Each point is reached from the start by the listed moves, each made once or not at all, plus a little noise. Is the number of moves made odd or even? Then give how often each move was made.

Moves:
(1): [ 67 -26 -11 -11   7]
(2): [41 54  2 -7  9]
Start: [-15  -1   1  18  19]
Points:
[25 54  5 12 26] -> odd (0, 1)
[95 27 -8 -2 34] -> even (1, 1)
[-15  -1  -1  17  21] -> even (0, 0)

Moves:
(1): [ 38  25 -29  17  15   1   3  11]
(2): [ -2  38   8  21   8 -13 -30 -13]
(3): [20 -2 41  3  2  3 -3  3]
(4): [-25 -21  22  60  -7 -21  12   2]
(5): [  6  18  -7 -18  79  25  11 -11]
(6): [-17 -19 -11  -7 -18  64   2  17]
Start: [ 12 -26 -49   0   5  16   6  -2]
Points:
[ 70  -1 -32  19  26  18   8  10] -> even (1, 0, 1, 0, 0, 0)
[ 24  -4 -16  95   6  50  -7  20] -> odd (1, 1, 1, 1, 0, 1)
[-25 -11 -36  56  67  73   5  -9] -> even (0, 1, 0, 1, 1, 1)

Moves:
(1): [ 37   0 -22  15   9  -4   7  13   5   9  -1  18]
(2): [-3 43 -2 26 -2  0 -4 -8 -3  3  7 -7]
(3): [  9  -9  22   0   0 -11 -14 -15  -2  -1   7   7]
(4): [-13 -21   3  15  15  11   0 -21 -26 -17 -11  21]
(5): [  5  16  -4  -2  24  -7  -7   7   3   2 -19  -6]
(6): [12 -6  4  2 11 21 -9  2  3 -3  4 -4]
(7): [  2  -1  11  -9   8   3  30 -15  13  -5   9  11]
(8): [ 0  7 17 12  5 -3  6 23 -4 -1  7  2]
(9): [ -2   0  -3  16  -4  -7 -12   5  33  -1 -12   3]
(10): [ 3 11 -1 16 -4 20  0 11  1 32 -9 14]
(11): [ -6 -12 -10  11  17 -12   1   1   6  12  17  -8]
Start: [ -1  12  -3  17 -14   7   4 -20  -4  -5  10 -17]
Points:
[  0  24  -6  50 -22  19  -7  -4  30  26 -11  -1] -> even (0, 0, 0, 0, 0, 0, 0, 0, 1, 1, 0)
[  1  16  21  95  27  31  -5 -61  22  15  22  17] -> even (0, 1, 1, 1, 0, 1, 1, 0, 1, 1, 1)
[ 30  54 -37  86   6  11   9  -3   5  50  23   1] -> even (1, 1, 0, 0, 0, 0, 0, 0, 0, 1, 1)

Moves:
(1): [ 48  -2  -5   1  14 -12  -6  10   6   0  -2  20   0  20  -2   4  23  -2
 -13   9]
(2): [  3  24 -16  -4  -4  -9   3   4  -2  -4  -6   6  -4   4   1   5  -9   1
  10  -6]
(3): [ 10  10  27  -4  -8   4   0  -1  -1 -10  -5 -12   1   5  -1   0   6  10
  -6  -3]
(4): [  2  -2 -10  26  -7 -18   3   2  11  -2   3  -5  -8   6   2 -18 -17  -3
  -2  -6]
(5): [  0  12  12   8  31 -16   8   2   0  -3  12  -7  -7 -19  -1  -3   8   4
  -2 -10]
(6): [ -2  10   5   9   8  27  -9  -4  10  -5  -6  14  -4  -8 -14  -7  -2  -5
   5  -3]
(7): [ -2   5  -3   2  -3   6  33  19  -8   2  -2   2   3   4  -3  -3   0   1
 -13  -9]
(8): [ -3  -5  10   3 -19   4 -21  34 -13   3  -9  -1  15 -21  -8 -17  13  -6
   4   0]
(9): [  8  -1   9 -24  -8  -9   2  19  34  -7   7   0 -14 -12 -11  18  -9   4
  -5   1]
(10): [ -9   9  15   2  10   0   0   9   7  25 -14 -12  -3   9   3  -3   0 -14
  19  12]
(11): [  0   2   9   6  -2   1   9   0  -1  11  29   9   8  -4   1   1 -10  -7
   5   8]
(12): [-13   6  26  15 -10 -17   7 -17  -7  19 -16  32  -5 -20   2   3   0   4
   0   9]
(13): [ 0  0  1  9  3 -4  0 -3 11  0 -7 -1 29 -3  4 12  0  8  1 -4]
(14): [-17 -10  16  -1  10 -10  -1  19   3 -13  -5  23  -4  38   2   2  -2  15
  -8  -6]
(15): [ -1   4  -6   1  -1  12   1  15  10  -6   9   4  -3 -10  37   2   4   6
  -5  12]
(16): [  1   0  -9  21   4   2  -9   9 -10  -3   4 -10  -5  -3  -7  25  -4  -7
   1  -2]
(17): [ -8   8   0  -8 -13  -1   2  -5  17  13  15   2  12   4 -21  -6  44 -11
 -12  -9]
(18): [  7  -4   0  11 -21   5  20  12   0   3   4   8  -6  16  -3  -7   0  47
  44  -3]
(19): [ -2  -9  10   5 -11  -9   6  -4  -6 -12  -6   5   1   6   0   1   8 -16
  21  -3]
(20): [-12   1  -1   6   4  -9   0   1  -3  -6  -9  -8   3  -7 -30   0  -2  12
 -10  46]
Start: [  8 -33  -9   4  -2  15 -18 -27  26  16  -1  -6 -14  -2  12  44   3  -5
 -33  28]
Points:
[ 37  27  50  42  -8 -51 -21  10  43  59 -25  16 -13 -13 -12   8  71 -23
 -34  26] -> odd (1, 1, 1, 1, 1, 0, 0, 1, 0, 1, 0, 1, 0, 0, 0, 0, 1, 0, 0, 0)
[ -4   9   0  52 -50   1 -40  26  88  25  -6  35  -1 -66  -2  59  22 -15
 -36  20] -> even (0, 1, 0, 1, 0, 1, 0, 1, 1, 0, 0, 1, 1, 0, 1, 1, 1, 0, 0, 0)
[ 45 -31  11  81  -9  -7  31  56  43  -9  18  23   2  58  13  59  -2  75
 -40  70] -> odd (1, 0, 1, 1, 0, 0, 1, 0, 0, 0, 1, 0, 1, 1, 1, 1, 0, 1, 0, 1)
[-20  -2  46  65   7 -46 -28  47  10  -8 -36 -27 -26  16 -27  35   3  -8
  -5  52] -> even (0, 1, 1, 1, 1, 0, 0, 1, 0, 1, 0, 0, 0, 1, 0, 1, 0, 0, 1, 1)
[ 13   5  53   6 -36  45  38  20  95  48  19   6  11  10 -32  48  31  28
   6  18] -> odd (0, 0, 1, 0, 0, 1, 1, 0, 1, 1, 1, 0, 1, 0, 0, 0, 1, 1, 0, 0)
[  4 -31  22  43 -29   2  30  81  28  -1  37  -4 -20 -53 -12  58  11  33
   6  68] -> even (0, 0, 0, 0, 1, 0, 1, 1, 1, 0, 1, 0, 0, 0, 1, 1, 0, 1, 1, 1)
[ 57  -6  16  18 -36   4   6   7  72   5 -16  83 -49  -5  23  63  18  34
  24  43] -> even (1, 1, 0, 0, 0, 1, 0, 0, 1, 0, 0, 1, 0, 0, 1, 0, 0, 1, 1, 0)
